Every row gives one point. Two turns around zero, p and q, are shown by what they do to some points. Write where each new point lands after one turn and then the other. Backwards means that the second turn is done in reverse. Each puzzle has new turns, and all numbers are rounded.

Turn p:
[ 0.22 -0.01] -> [ 0.22 -0.01]
[ 0.22 -0.35] -> [ 0.21 -0.35]
[-0.43  0.36] -> [-0.42  0.37]
Turn q:
[ 0.35 -0.47] -> [-0.09 -0.58]
[ 0.15 -0.09] -> [ 0.04 -0.17]
[-0.09  0.30] -> [0.15 0.27]
[-0.41  0.26] -> [-0.10  0.48]
Where do these land?
p, then q: [ 0.04 -0.30] -> [-0.19 -0.23]
q, then p: [0.26 0.49] -> [0.54 0.15]
q, then p: [-0.30 -0.19] -> [-0.34  0.09]

Turn p:
[0.28 0.38 0.40] -> [-0.07  0.05  0.61]
[-0.50 -0.45  0.28] -> [-0.58 -0.24 -0.37]
[ 0.02 -0.09 -0.12] -> [ 0.09 -0.04 -0.11]
[ 0.05 -0.18 -0.12] -> [ 0.11 -0.13 -0.14]
[ 0.14  0.35 -0.44] -> [0.44 0.37 0.01]
Turn q:
[-0.17 -0.33  0.01] -> [ 0.07 -0.33  0.16]
[ 0.71  0.37 -0.11] -> [ 0.29  0.74 -0.12]
[-0.21  0.06  0.02] -> [-0.17 -0.12 -0.07]
[-0.02  0.17 -0.33] -> [ 0.09  0.02 -0.36]
[-0.32 -0.27  0.42] -> [-0.30 -0.32  0.40]
Where do these land?
p, then q backwards: [ 0.12 -0.27 -0.25] -> [-0.06 -0.11 -0.37]
p, then q: [-0.26  0.50  0.11] -> [-0.51  0.18 -0.19]
p, then q: [ 0.42 -0.37  0.04] -> [ 0.38 -0.13  0.40]
p, then q: [-0.02 -0.41  0.08] -> [ 0.24 -0.34  0.03]
q, then p: [-0.25  0.55  0.02] -> [-0.03  0.46 -0.39]

Turn p:
[ 0.15  0.02 -0.20  0.17] -> [-0.09  0.09 -0.22 -0.17]
[-0.79 -0.02 -0.08  0.13] -> [-0.52 -0.47  0.39  0.01]
[0.49 0.02 0.50 0.07] -> [ 0.58 -0.03 -0.35  0.20]
[ 0.18 -0.35  0.06 -0.12] -> [ 0.33  0.06  0.12 -0.22]
[-0.67 -0.13  0.01  0.29] -> [-0.38 -0.58  0.25 -0.09]
[ 0.40  0.20 -0.12 -0.19] -> [ 0.10  0.44 -0.19  0.08]
[ 0.23  0.26 -0.17 -0.34] -> [-0.02  0.48 -0.01  0.17]
Turn q:
[ 0.34 -0.15 -0.22 -0.12] -> [-0.29 -0.07 -0.32  0.08]
[-0.38  0.42  0.23 -0.14] -> [ 0.07  0.05  0.55 -0.29]
[-0.96 -0.14 -0.15  0.20] -> [0.35 0.55 0.60 0.47]
[-0.04 -0.01 -0.26  0.14] -> [-0.02  0.27 -0.11  0.07]
[ 0.32 -0.11  0.53 -0.22] -> [ 0.04 -0.66 -0.03 -0.10]
[ 0.28 -0.02 -0.04 -0.12] -> [-0.19 -0.14 -0.19 -0.06]
[ 0.44  0.02 -0.09  0.26] -> [ 0.03  0.00 -0.49 -0.17]
Where do these land?
p, then q backwards: [ 0.13  0.15 -0.49  0.56] -> [ 0.65  0.24 -0.32 -0.07]
p, then q: [-0.12 -0.25  0.68  0.24] -> [ 0.06 -0.31 -0.57  0.41]
q, then p: [-0.40 -0.13  0.12  0.00] -> [ 0.25 -0.20 -0.28  0.11]
p, then q: [ 0.04  0.44 -0.13 -0.33] -> [ 0.30  0.33  0.11 -0.33]
q, then p: [-0.09 -0.27 -0.12 -0.22] -> [-0.12 -0.34 -0.09 -0.07]
p, then q: [ 0.45  0.07 -0.07 -0.26] -> [-0.15  0.14 -0.12 -0.47]
